Rows are points. The ring and each string are closed loops that go straight from each point to the next, and from the last back to the first. Before rounding, they use only three directions, however many columns there are. Count how often each string passes through the ring. Passing back the other way cancels.

Ring, 7 rows:
[[-23  24  11 -14]
 [-37  22  -4   1]
 [-21  26 -20  20]
 [ 16  21 -24  29]
 [ 33   9 -15  21]
 [ 35   2   4   1]
 [  5  19  14 -14]]
String, 32 rows:
[[ -8  29  -3   3]
 [-36  48  -3  -1]
 [-51  30  -2  -3]
 [-52  16  -5  -1]
 [-25  -2  -3   0]
 [-14   6  -5   4]
 [-23   1  -9   7]
 [ -6  23 -11  11]
 [ -8  35 -20  21]
 [ -5  51 -34  37]
 [  5  54 -44  49]
 [  9  14 -30  34]
 [  6  -1 -12  14]
 [  6   7  -8  10]
 [ 22  27 -18  23]
 [ 48  32 -26  35]
 [ 60   7 -20  30]
 [ 56   2 -12  20]
 [ 47  16  -8  15]
 [ 56   0   0   8]
 [ 49 -19  10  -3]
 [ 11 -11   5  -3]
 [ 12   8   2   0]
 [ 12  15   3  -1]
 [  8   7   6  -5]
 [ 11  33   5  -3]
 [ 10  49  15 -14]
 [ -5  30  22 -24]
 [-17   8  21 -24]
 [-16   4  12 -14]
 [-24   5  12 -16]
 [-18   5   5  -8]]
Times through: 4

Ring (6 x 6):
[[-25  -4  15  -3   8  -9]
 [-12   9 -23   9  -3   4]
 [ -2   1 -30  12  -3  14]
 [ -4  -5  -1   3   4   9]
 [-15   4  37  -8  10  -7]
 [-22   1  41 -10  12 -13]]
String, 33 rows:
[[-21   4  24  -5   8  -9]
 [-30  -1  36 -10  12 -17]
 [-35 -17  27  -8  14 -15]
 [-32 -18  13  -4  11 -10]
 [-18  -6   3   1   6  -1]
 [-16   1   3   1   4  -1]
 [-17  10   2   2   2  -4]
 [-20  14 -14   6  -2  -4]
 [-18  10 -28  10  -4   1]
 [-14   3 -26  10  -2   4]
 [-13   0 -11   5   1   3]
 [-11   5 -11   6   0   3]
 [ -7  13 -22   9  -4   6]
 [ -1  17 -44  16  -9  14]
 [  0   4 -48  17  -7  18]
 [ -4  -7 -33  12  -2  15]
 [ -8  -2 -12   6   2   7]
 [ -6   9  -7   5   0   5]
 [  0   5 -18   8  -2  12]
 [  3 -11 -23  10   1  19]
 [  2 -12 -14   7   3  17]
 [ -3   0   2   2   3   8]
 [ -5   6  11   0   4   3]
 [ -3   4  24  -4   7   3]
 [ -7  -2  31  -6  10   1]
 [-12  -8  23  -5  10   0]
 [-14  -6  12  -2   7   0]
 [-14   5  18  -3   6  -4]
 [-17  15  53 -13  11 -15]
 [-22   7  59 -15  14 -17]
 [-26  -2  60 -16  16 -18]
 [-23 -10  29  -7  12  -8]
 [-15   1  10  -1   6  -3]]
Times through: 5
String (25 x 6):
[[-11   0  -3   3   3   3]
 [ -5  -9 -30  11   0  14]
 [ -7  -3 -25  10  -1  11]
 [-10   3 -13   6   0   5]
 [-11  11  -6   4   0   1]
 [-15  -3  -9   4   3   2]
 [-21  -5 -10   4   3  -1]
 [-30  -9   1   0   7  -9]
 [-29   0  19  -4   8 -13]
 [-18   7  14  -2   5  -6]
 [-21  -9  11  -2   8  -4]
 [-32 -16  29  -8  14 -13]
 [-31 -12  25  -7  12 -13]
 [-22  -8  10  -2   8  -5]
 [-16   4   6   0   4  -3]
 [-19  10   3   1   3  -6]
 [-20  13 -20   8  -3  -3]
 [-13  15 -36  13  -7   4]
 [ -5  22 -40  15  -9   8]
 [ -3   5 -43  15  -6  15]
 [-10  -4 -12   6   2   6]
 [ -8   6  -9   5   0   5]
 [  1   3 -30  12  -4  16]
 [  4  -4 -37  14  -4  21]
 [ -5   7 -11   6   0   7]]
Times through: 0

Ring, 9 rows:
[[ 16  28   7   6  -1  -6  -3  -1  16]
 [  2  40  21  13  18   4   4 -17  32]
 [ -6  37  26  16  23   9   5 -25  42]
 [ -8  20  20  14  12   8  -1 -24  46]
 [ -3   1   6   5  -8   2 -11 -12  40]
 [  8 -15 -12  -7 -29  -6 -21   7  26]
 [ 15 -17 -19 -12 -37 -10 -24  16  17]
 [ 23 -10 -20 -12 -37 -14 -22  21   7]
 [ 24   6 -11  -5 -25 -13 -14  15   6]]
String (27 x 9):
[[  0  10  19  21   1   0  -3 -25  41]
 [-12   4  16  12   2   8  -7 -24  52]
 [-11   0   4  -3  -5   8 -14  -9  46]
 [  0   5   0  -4 -10   2 -13  -1  33]
 [ 11   0   2   9 -17  -8 -11  -6  25]
 [ 13 -18  -8   4 -33 -11 -19   1  24]
 [  9 -30 -27 -21 -45  -7 -31  21  23]
 [ 19 -20 -16  -4 -39 -14 -22  11  16]
 [ 21  -7  -5   7 -29 -15 -14   1  16]
 [ 14  -4 -13 -10 -26  -7 -19  13  17]
 [ 18 -13 -32 -30 -41  -9 -30  35   7]
 [ 27 -12 -30 -22 -44 -16 -27  33   0]
 [ 34  -7 -19  -5 -40 -21 -19  21  -3]
 [ 25   4  -4   7 -24 -16 -11   4   9]
 [ 31   8  -5   7 -25 -19 -10   7   2]
 [ 16  10   4  10 -13  -9  -7  -5  20]
 [  9  22   0  -5  -3   0  -9   5  21]
 [  8  38   6  -4   9   2  -3   3  19]
 [  4  44  13   1  17   5   1  -4  25]
 [  7  17   6   5  -3  -2  -7  -5  26]
 [  3  26  11   6   6   2  -3  -9  30]
 [ -8  42  20   4  24  12   2 -15  39]
 [-15  54  34  15  40  17  10 -30  49]
 [-14  49  39  25  38  14  12 -38  52]
 [-25  46  33  10  40  23   6 -31  60]
 [ -7  23  16   7  11   8  -3 -16  42]
 [  4  14  11  11  -2  -1  -5 -13  33]]
Times through: 0
